Rows are points. The ring and each string are closed loops that go straight from each point to the next, and from the last back to the first. Before rounding, they use only three directions, however many columns there are. How many times does the string pass through the ring? Passing back the other way cancels.
In the rows, zero is written as 128.

Ring (6 x 4):
[[102 135  63 151]
 [ 88 140 111 115]
 [110 137 188  93]
 [145 138 190 102]
 [158 135 121 143]
 [130 130  67 167]]
String (28 x 4):
[[118 131 165 118]
 [120 132 153 121]
 [127 142 159 103]
 [136 147 190  83]
 [146 132 249  88]
 [141 129 190 117]
 [130 134 143 126]
 [138 137 140 124]
 [149 128 141 144]
 [163 127 121 160]
 [164 135  93 158]
 [148 145  92 134]
 [135 140 102 135]
 [145 134  62 167]
 [140 117  49 202]
 [129 120  93 174]
 [133 134 103 145]
 [143 143  99 133]
 [162 137  94 152]
 [169 128 119 161]
 [171 132 145 142]
 [177 146 166 109]
 [143 146 146 107]
 [128 130 155 127]
 [135 130 204 108]
 [131 132 239  87]
 [129 145 197  82]
 [125 141 151 107]]
Times through: 0
String (27 x 4):
[[140 145  93 131]
 [127 138 107 134]
 [113 120  80 174]
 [ 98 120  28 193]
 [101 139  39 154]
 [108 148  63 129]
 [115 140 102 129]
 [ 96 127  85 154]
 [ 81 127  41 168]
 [ 88 134  23 166]
 [118 144  79 132]
 [123 138 109 130]
 [121 128  86 161]
 [136 113  45 211]
 [157 132  69 171]
 [149 147 107 124]
 [141 140 124 127]
 [134 134 134 132]
 [154 146 141 112]
 [168 149 159 104]
 [134 143 132 116]
 [140 130 154 132]
 [164 130 171 132]
 [186 140 160 126]
 [160 146 127 121]
 [144 142 117 128]
 [136 144 113 122]]
Times through: 4
